Each row is a point. Examples show where two turns around zero, p and q, send a point. Write where each new point lands after one turn and then the other. Backwards means that the second turn is done in reverse. Each puzzle has new turns, and all numbers are rounded.

Turn p:
[ -9 -28] => [ 23 -19]
[-8 60] => [-59  15]
[ 17 -31] => [35  4]
Turn q:
[-20 -15] => [-24  -5]
[-28 -38] => [-41 -23]
[28 60] => [50 43]
[20 -8] => [ 15 -16]
Where do these land?
p, then q: [ -2 -16] => [ 10 -13]
q, then p backwards: [-37 -38] => [-36  39]
p, then q backwards: [33 -6] => [ 5 33]
p, then q: [ 6 60] => [-37  47]

Turn p:
[ 45 -31  22] => [-31 -49  10]
[-28 -36 -68] => [ 54 -14 -60]
[ -1  31 -13] => [22 17 19]
[-21  -5  47] => [-46  23  -6]
[-20  -3  23] => [-22  19 -10]
[ 24  44 -11] => [24  5 45]
Turn q:
[20 -2 36] => [ 5 -2 41]
[-70 -18 -47] => [-35 -33 -71]
[44 -4  9] => [35 11 25]
[ 6 23  2] => [-5 23  5]
Where do these land?
q, then p: [-27   8  17] => [ -6  22 -24]
q, then p: [-26 -15 -11] => [ 14  -8 -28]
q, then p: [ 11  17 -31] => [30  1 22]
p, then q backwards: [ 38 -31 -35] => [ -4 -60  -3]
p, then q: [22 -6 89] => [-82 -41  -7]
q, then p: [-19  27 -30] => [40 20 -1]

Turn p:
[ 49  23 -34   5  33  26] => [ 33 -42 -43  -6  -1  33]
[ 13 -53  45  35 -56 -46] => [-28 -28  75  28 -20 -55]
[40 30 18 18 13 40] => [  1 -40   1  -4   1  57]
[-61 -21  -1 -37  -8   2] => [-29  56  -8 -10  27 -27]
[-53 -17 -12  13 -29 -14] => [-33  40  -2  20 -20 -31]
[ 14  19 -16 -30  -4  12] => [  5  -6 -20 -37   2   6]
[23 52 -4 -4 29 -1] => [ 41  -3  -8 -20 -12  42]
[-24 -34   2  -1  22 -20] => [ 10  22   4  28  24 -27]
Turn q:
[ 71 -28 -32 -44  18  18] => [-13 -20 -59 -67   9 -29]
[-26  17  53  -3  25  12] => [ -5 -26  59  -4 -10  16]
[ 10   5 -10  30  -1  13] => [ 19 -13 -14  14  17  10]
[-35 -30 -17 -13   8 -36] => [-51  31  -4  17 -11   3]
[ 76 -13  41  21 -45   8] => [ 53 -51 -28   6 -33 -53]
[-37  44 -29  16  10 -30] => [-4 43 26 27 45  8]
[-48  31  26 -17  -9  16] => [ 14  21  53  -7 -16  28]
[-11 -26 -31  11  -5  -1] => [-14  14 -32  15   0  17]
Where do these land?
p, then q: [24 27 23  5  4 24] => [  4 -20  -8 -25 -24  27]
p, then q: [ 11  12  -9 -32  10  21] => [-16   7 -11 -37  10   7]
p, then q: [ 23   9 -13 -24 -60  25] => [-32  48  -1 -18 -43  11]
p, then q: [-62  17  22  -2   1 -36] => [ 47   4  54   3  21 -19]
p, then q backwards: [ -7 -18  14  17  28  38] => [-17  -3 -22  40  26  -3]
q, then p: [  4 -70 -12  22  18 -97] => [ -5  74  -9  70 -63 -27]
q, then p backwards: [  6  23 -24  14  -1  25] => [  7   8   1 -19  38   7]
